Every row gives one point. A path goes straight from each point to the next, and from the last back to the first. The post is the endless flat space through its rows: a point in 2 columns, a line in 3, a plane in 4, and so on, so that a path can go around it. How many times does the path go around the post? Going back the other way cancels.

Post, one row:
[[-7 24]]
Path, 22 rows:
[[ 45  25]
 [ 32 -18]
 [-13   4]
 [-52   7]
 [-31 -24]
 [ 34 -12]
 [ 36  32]
 [ 27  40]
 [ 44  -5]
 [  8  -5]
 [ 55  17]
 [  9  44]
 [-16  73]
 [-70  31]
 [-27   5]
 [ 27 -22]
 [ 42   8]
 [ 32  48]
 [ -7  42]
 [ 44  65]
 [ 54  21]
 [  5  -1]]
Times around: 1

Post:
[[-46  16   5  45]
 [ 14  21  46 -11]
 [ -2 -41  -7 -63]]
Path (15 x 4):
[[ -6 -10  46  25]
 [-51 -41   4 -45]
 [-31  19  -4  -3]
 [ -3  55 -18  60]
 [ 60  11  42  26]
 [ -9 -27  52 -22]
 [-30 -19  19 -60]
 [-27  70  15  41]
 [ 31 -30 -53 -69]
 [-28  30 -13  14]
 [-28  24  30   9]
 [-77  -6  -4  50]
 [-44  28  -3   9]
 [ -3  31 -12  -1]
 [ 18 -19 -32  22]]
Times around: 2

Post:
[[  4  23  29  29   9  42  37 -16]
 [  8 -15  29 -24 -26  65   0   1]
 [ -6  -2   1 -23  46 -12  78  62]
 [ 41  29  53   1  45  -9 -24  71]
 [  2 -14  23   7 -83 -49 -13  14]
 [-24   4  -6 -60 -27 -63 -38   5]
 [  0  10  -7  60 -51  49  21   5]]
Path:
[[ 31  19  78  -6 -42  31  -4  23]
 [ 26  13  41 -23 -33  11 -26  32]
 [  2  48  12  -9  43  46 -26  45]
 [-42   0   6   3  -5  17   0 -19]
 [ 12 -31  -1  29 -58  54 -10   8]
 [ 50  14  36  20 -41 -61  -1 -42]
 [ -4  20  26 -29   8  -8  32 -12]
 [-10 -15  34 -39 -57 -54  19  67]
 [ 54  28  48  45  -5  -9  58  45]
 [  4 -19  -3 -20 -20 -23  34  -7]
 [ -7 -46  52 -89  22  -3  -2  10]
 [-57  11  41  13 -43   2  48   0]]
Times around: 0

Post:
[[  1   4   0 -49  19 -20  -6  34  42]
 [-19 -13 -25  -5  -2 -86  21  15  58]
 [  0 -34   7  22 -57   9 -19  21  17]
 [-59  18  41 -30  15  -4 -32  21 -26]
 [ 62  -7   3  14 -30  10 -52 -68  13]
 [ 28   6  56  58   9  73 -64 -63  17]
 [ 12 -19 -20  22  15 -57 -11  43   0]
 [-12  19  -2 -33  31   9  11   2   0]]
Path (30 x 9):
[[ 35  -1  -8 -15 -20 -23 -86 -46   8]
 [-69  -5  30 -17  43  64   9  23   6]
 [-35 -14  15  20   7 -37  35 -32  -6]
 [ 56 -13   1  -2 -16 -25  14   3  26]
 [-42  36  41  30   4   0 -39  33 -27]
 [ 73  14  26   0 -30  21  -5 -26  -6]
 [ 35 -44  20 -22 -31 -96 -57  19  59]
 [ 20 -48  31  23 -26  -1 -64 -29  78]
 [-13 -22  -5 -44  10 -40  36 -28  69]
 [ 59 -48 -45  16 -27 -84  -2  36 -10]
 [ 49  14 -13   1  37 -72 -19  -7  -4]
 [  3  25 -27 -39  33 -88  21   9  36]
 [ 23   2  40  -7  35 -30  18  64  23]
 [ 36 -22  15  14  54  -8   2   7   0]
 [-58 -15   8  17  39   3 -21  -3 -55]
 [-63 -34  19  41 -26   7 -47  -5  36]
 [-44 -39  56   1 -40   7 -60  24 -16]
 [ -8   0  50  13  33 -24  -3 -26 -43]
 [-19   9  10 -13  11 -55   2  28  -3]
 [ 40  41  41 -21  25  18 -13 -20  29]
 [ 18  11  55  46  72 -15  -8   0  40]
 [ 42 -28 -41   6  58  17  39  36  14]
 [ 29 -34  -4  31 -27  42  -5 -90  -9]
 [ 35 -15  33  -5 -17  21 -10 -38  56]
 [ 44  -5 -15 -11 -13 -25  27  29  17]
 [ -4 -17 -19  17 -90 -38 -43  51  55]
 [-29   3 -27  24  36  14 -32 -17  22]
 [-98  -7  54 -17 -29   9 -23   7  23]
 [ 56 -46 -23 -36 -19  -2  -6   4  21]
 [-50   8   6  -9  -5 -26 -26 -58  -7]]
Times around: 1

Post:
[[-19   8  15   8  -2   5 -61   4  50  47 -36 -31]
 [-23 -28  18  38 -18 -23   1  54   4  16  15  24]
 [ 39 -10 -12  20 -54  21  54  31 -52  19  25 -12]
 [ -7 -39 -28 -27   7  35 -11 -28 -49 -57  32  42]
 [ 35   6  24 -18  24  97  25  41 -21 -21 -78  10]
 [-53 -55 -15  15  17  20   7  14 -12  25 -25 -53]
 [ 38  54  -4  -6  39  64  42  22  20 -41  -9  10]
 [-12 -40 -34  40 -24 -27  30 -31  -5 -42 -13  68]
 [ 50 -14  45 -10  12  22  54  -5  -3 -10  -7  36]
 [  1  47   6 -27  73  39 -30 -23 -55   0 -58 -33]
 [ 42 -22 -25  21  18 -23  -1  35  18  30  11   6]]
Path:
[[-15 -57  76 -26  32  45  -8 -25 -44  31 -31  15]
 [ 30   1  32   7 -32  51 -59  56  -9  43  37  26]
 [ 44  43 -17  38  -6  39  26  -4  45 -19  41   9]
 [ -1  39  52  -2 -55  13 -40  47  31 -51  81  19]
 [ 21 -52 -49   6 -23  70  65  -1 -35 -62 -10 -61]
 [-16 -23 -29 -27 -37  60 -48  31 -16 -13   2 -10]
 [-18  39   2  19 -40  24  47  38 -22 -29 -17  51]
 [ -7  14  -6  25   5 -11 -22  -2 -34  57 -16 -14]
 [ 27 -33 -41   9  50  44 -40  36   4   4  39  -8]
 [ 52  70 -24  63  46 -27   4  41  19   6  -2 -39]
 [-26   9   7   8   4   0 -10  70 -19 -42 -41  -6]
 [ 43 -37  47 -67 -36  -9 -17  -3 -45  18 -45  64]
 [ -6  23  15   7 -59  41 -21  45 -11   8  10  61]
 [-30 -24   1  21   9 -37  66 -39 -50  14 -42  31]
 [ 27  -9 -79  -1  13  -1  30   6 -37  15  -6  15]
 [ 40  11 -30  23 -30  17  59 -83 -18  17 -30  13]
 [  7  11  24  76 -12  -3 -16   8   9  46  11 -17]
 [ 37  -6   3  45  49  66  12  31  -8 -26 -13   6]
 [-17  -1  68   7 -16  23  25 -25   7 -22  -6 -20]
 [-19 -17 -22   5 -10 -47   6 -51   2 -40 -52 -12]
 [  0   7  -6   7 -13  -4  56 -24 -30 -23 -49  28]
 [-40  -6 -33  -2 -19  64  17 -21  -5   8 -28 -41]
 [ 22 -24  33  -8  -8  36 -49 -44 -61  19 -33  19]
 [ 52 -25 -79  50   5 -11  60 -16 -40  -6  51 -59]
 [ 48 -58 -62 -11  40  52  -3  64  33 -49 -49  17]
 [-12 -52   3 -21  21  24   1  65 -31 -35  73  18]
 [-11 -50  26 -38  55  20  49  14 -13 -14 -48  17]
 [  0   0 -58  -4  29  56  -2   3   2   9 -10  19]
 [  5  -8 -34  38  15  35 -30  48  -6   1   8  37]]
Times around: 4

Post, 17 rows:
[[-18  21 -10  18 -43  -9 -16  79   5 -36  49   1  27  -8  10 -39 -25  24]
 [ 14 -24 -18  17  37   0 -57  66 -33 -26  15 -81   7 -29  36   6  -6   2]
 [ 25 -24  -7  45 -33  11  21   0  -2   7  34 -36  15  -5  12  20  31  11]
 [ 41  53   2  -3   8 -25  58 -26  -1 -30  -7  35 -27 -32  11  20  11  15]
 [ -2 -44  44   6  43  19 -35 -52  -9   2  47  -5  27 -36  43  34   1  43]
 [ 14 -41 -21   9 -12 -38 -41   9 -33 -81   1 -15 -24   3 -37 -38 -15  16]
 [ 26  10  34 -41  32  34  -7 -63  17   0  16 -22 -17   3   6  32  13 -12]
 [ -1  47  33  -1 -50 -61  11 -18  -3  -9   0   2   0  58  -7  27  10 -35]
 [-34  25  44   0 -31  50 -19  38 -67   2  -1  15  41 -36  29 -16   6  19]
 [-18  39 -25   6  16  16  -6 -17  47  10 -34 -29  77  12  24  35   0 -12]
 [-35  20 -20   3   4   6   0  11 -96 -33  12 -41 -28 -20 -14 -43 -53  34]
 [ 54  36 -17  43  -9   1  36 -19  56 -23  -4  29  39  44  13  51  -2 -17]
 [-38 -24 -27  32   8  41   1   8 -43  -2  -1 -19  -7 -78  41  57 -10  11]
 [  0  12  13 -30 -39  18  32 -24  -3  36 -26 -14  64 -22   8   3 -55  -5]
 [ -4  40  -6 -20 -47 -31  11 -33 -59  14  24  53  30   2 -19  73  19  -4]
 [ -8 -71  11  -7  16  -1  24 -66 -11  35  27  35  21  -8  -9 -21 -26  -3]
 [-10 -55 -13 -16 -32 -16   6 -23 -35   2  27  46  17  28  10  -6 -31  57]]
Path:
[[   7    8  -10 -102   -3  -35   38   16  -28   10   61    4   29  -88
   -24  -15  -51   74]
 [   8   29   75  -33   39  -17   47  -53    2    8  -75   18   10  -60
    30   32    3    9]
 [ -22   15  -14   12   -9   10    3  -31   -2    3   31   55   -8   -6
   -36  -31  -28   37]
 [  26   22  -18  -59  -52   -7  -29    2  -81    2  -15    7   -8  -46
    -7   49   49   -4]
 [ -48  -12   -2  -87  -67   -7  -30   -7  -57   44   15   28   21  -47
     2  -19   35  -10]
 [ -15    2    9   -2    7    0    6    1   40   16   -5  -51  -81  -66
    48  -41  -34   12]
 [ -26   20    5    0  -11   18   -2   29  -73   13   71  -25   12  -62
     2   -6  -30   59]
 [  18   54  -58   39   54   13   27   22   96   -3   59  -26   87   65
    -1   34   -8  -21]
 [ -21   27  -29   12    8   64   65  -29   41    9    1  -23   12   64
    42   41  -40   43]
 [  17  -19    2   44   -4   66   -7   10  -12   32   24  -22  -11    2
   -11    6  -13   -2]
 [  42  -50   17    7   32  -42   -3  -16   29  -12   87  -12  -10   -5
     1   25   -5    8]
 [ -39    1   16   32  -30  -16   13  108  -23  -77  -43  -45  -24  -89
    22   26  -11  -82]
 [  -7   12   28   17  -30  -48   19   21  -87   24   44    8   47  -49
    36  -24  -78   10]
 [ -45   19  -54   27  -24  -37  -41  -13  -29  -45  -58  -11   34  -13
   -21  -62   45   -6]
 [  16    3  -35   22   -1  -55   20    2   33  -43   30   53   73   28
    16    1  -16   20]
 [ -26   16    0   16   23  -19   10   -6   17  -70  -19   -2   18    1
   -42  -26   27  -30]
 [  -3   21   32   11   11   22   20   -8   -5   -3   16   12   33    1
   -21  -18   11   41]
 [  32  -22  -18   27  -11  -33   23   -3   48    3   27  -50   26   39
    13   49   42   -6]
 [ -10   46  -20   21  -25   -3    1  -12   12  -58  -37  -40   10   73
   -22  -15   45  -34]
 [  -6   15   57    1  -21  -52   50   32  -47  -14  -62  -32   50  -43
    31    6  -56   -9]
 [-110    4  -65   10   13   59  -49   60  -30  -23   43  -40  -29   25
     5    4   16   38]
 [  17   33  -75   32  -33   29    5  -32    2    6   48   -6   87    3
   -34   51  -23   65]]
Times around: 0
